Every row gives one point. Each copy is the shape, with its points in the same order, stretched, turned, moved and blurred by noise. Say if it was mirrored as well.

Shape (5 x 2):
[[-10.3   6.4]
 [ 23.2  28.0]
 [  9.8 -11.1]
 [-11.1  31.1]
 [-13.0 -31.6]]
Copy 1 (5 x 2):
[[  2.2   3.5]
 [-18.0 -20.8]
 [ 17.1 -11.0]
 [-17.4   7.8]
 [ 32.6  10.6]]
Copy 1 is: mirrored
Copy 2:
[[ -0.1  -7.6]
 [ 29.9  -2.6]
 [  8.7  26.4]
 [  7.8 -34.4]
 [-13.9  30.0]]
Copy 2 is: mirrored
Copy 3, 5 rows:
[[-10.6  -3.7]
 [ 30.1 -27.2]
 [  5.7  11.8]
 [ -8.2 -31.6]
 [-23.9  35.0]]
Copy 3 is: mirrored
Copy 4:
[[ -5.1  -5.2]
 [ 12.5  34.4]
 [ 31.4   5.0]
 [-27.5   5.4]
 [ 23.7 -25.1]]
Copy 4 is: only turned

Shape:
[[ 45.2   4.2 -35.6]
 [-17.0 -10.7 -36.8]
 [-29.2 -31.8  -4.7]
 [ 11.7  -7.0  -8.8]
 [-17.7  24.0  -8.9]
 [ -2.1  26.3  -3.3]
 [-28.7  11.3 -24.4]]
Copy 1:
[[ 25.1 -52.1 -26.0]
 [ -4.8 -18.3 -34.9]
 [ 11.6  22.0 -23.7]
 [ 19.6 -13.0 -12.4]
 [-16.2 -20.1   5.8]
 [ -6.5 -24.7  11.3]
 [-19.9 -18.3 -12.9]]
Copy 1 is: mirrored
Copy 2, 7 rows:
[[-11.5 -22.9  44.7]
 [-17.0 -24.8  -2.9]
 [  9.1 -17.6 -28.2]
 [  1.3 -10.7  10.6]
 [-18.8  12.4   0.0]
 [-15.3  14.5   9.3]
 [-24.2  -4.6  -7.7]]
Copy 2 is: mirrored
Copy 3:
[[ 11.9 -12.0 -46.0]
 [-27.6  -1.1 -13.8]
 [-26.3  24.7  -5.1]
 [  1.5   6.0 -21.3]
 [ -5.2 -12.2  13.4]
 [  7.5 -14.3   5.9]
 [-21.2 -10.9   8.1]]
Copy 3 is: mirrored

Shape:
[[-14.9  13.9 -16.9]
 [-24.8  -4.9 -13.6]
 [  2.0 -24.1  16.5]
 [ 24.6   2.6 -20.4]
 [ 23.0  -0.6  31.8]
 [ -9.9   5.1  15.0]
 [  8.9   6.2 -27.3]]
Copy 1, 7 rows:
[[ 21.2  -8.5  26.3]
 [ 12.5 -21.8  11.6]
 [-32.2  -0.4 -14.9]
 [-16.0  10.0  33.3]
 [-23.1  35.5 -11.6]
 [  9.1   5.5  -3.0]
 [ -1.5   0.5  33.9]]
Copy 1 is: only turned
Copy 2 (7 x 3):
[[-13.0   7.1  27.2]
 [ -7.6  -6.7  29.6]
 [ -4.2 -14.5 -14.6]
 [  9.6  28.2  -6.8]
 [-27.6   6.6 -32.6]
 [-28.1  -6.9   6.9]
 [  8.7  23.8   9.5]]
Copy 2 is: mirrored
Copy 3, 7 rows:
[[ 21.9 -10.6   8.8]
 [ 13.7   9.5 -14.0]
 [-14.5  21.4  -8.3]
 [ 11.2  14.9  21.9]
 [-20.1 -13.0  28.6]
 [ -2.5 -15.2   9.3]
 [ 19.6  11.8  14.7]]
Copy 3 is: mirrored
Copy 4 (7 x 3):
[[  9.7  45.5  11.1]
 [  7.2  39.5 -18.5]
 [ -5.3 -35.2 -23.1]
 [-37.4  15.2  22.0]
 [ -0.6 -60.6  25.7]
 [ 27.2  -6.0   7.2]
 [-24.6  41.1  12.9]]
Copy 4 is: mirrored

Shape (8 x 4):
[[ 16.9 -21.3 -31.6   0.6]
 [-15.0  27.1   1.7   2.6]
 [-22.5   4.2  -0.9 -48.0]
 [ 12.5 -21.3  -0.9 -33.0]
 [ 14.5  22.1  -6.9 -14.2]
 [  0.2  27.7 -13.2  -7.6]
 [  3.9 -20.4 -17.1  14.5]
 [ -3.6  24.2   0.8  -2.5]]
Copy 1 (8 x 4):
[[-42.9 -12.2  22.8  20.6]
 [ 22.1  31.4 -17.0 -15.8]
 [ 33.8  -9.1 -15.7  43.3]
 [ -3.3 -16.8  28.1  48.4]
 [  2.9  42.6  -3.7  17.5]
 [  6.1  39.8 -18.6   4.9]
 [-29.3 -17.0  25.0  -3.2]
 [ 15.0  33.7  -9.9  -5.8]]
Copy 1 is: only turned
Copy 2 (8 x 4):
[[  9.5  31.8  48.4  24.9]
 [ -3.5 -24.6 -27.4 -12.0]
 [  9.0  20.5 -43.1 -19.5]
 [  0.9  39.3  -3.3  20.9]
 [ 17.1  -3.9  -9.2  18.1]
 [ 17.8 -13.0 -10.3   2.3]
 [ -9.9  16.5  33.7  11.4]
 [  2.5 -18.8 -22.2  -1.3]]
Copy 2 is: only turned
Copy 3:
[[ 11.4   9.7 -12.8 -14.0]
 [ -2.6 -16.1   1.9  22.3]
 [-36.2  30.2   3.1  14.8]
 [-12.3  13.4   4.9 -19.2]
 [ -4.7 -28.6  -3.5 -10.8]
 [ -4.9 -21.0  -8.6   5.1]
 [ 16.1  10.1  -2.2   1.3]
 [ -2.7 -22.4   1.5   8.9]]
Copy 3 is: mirrored
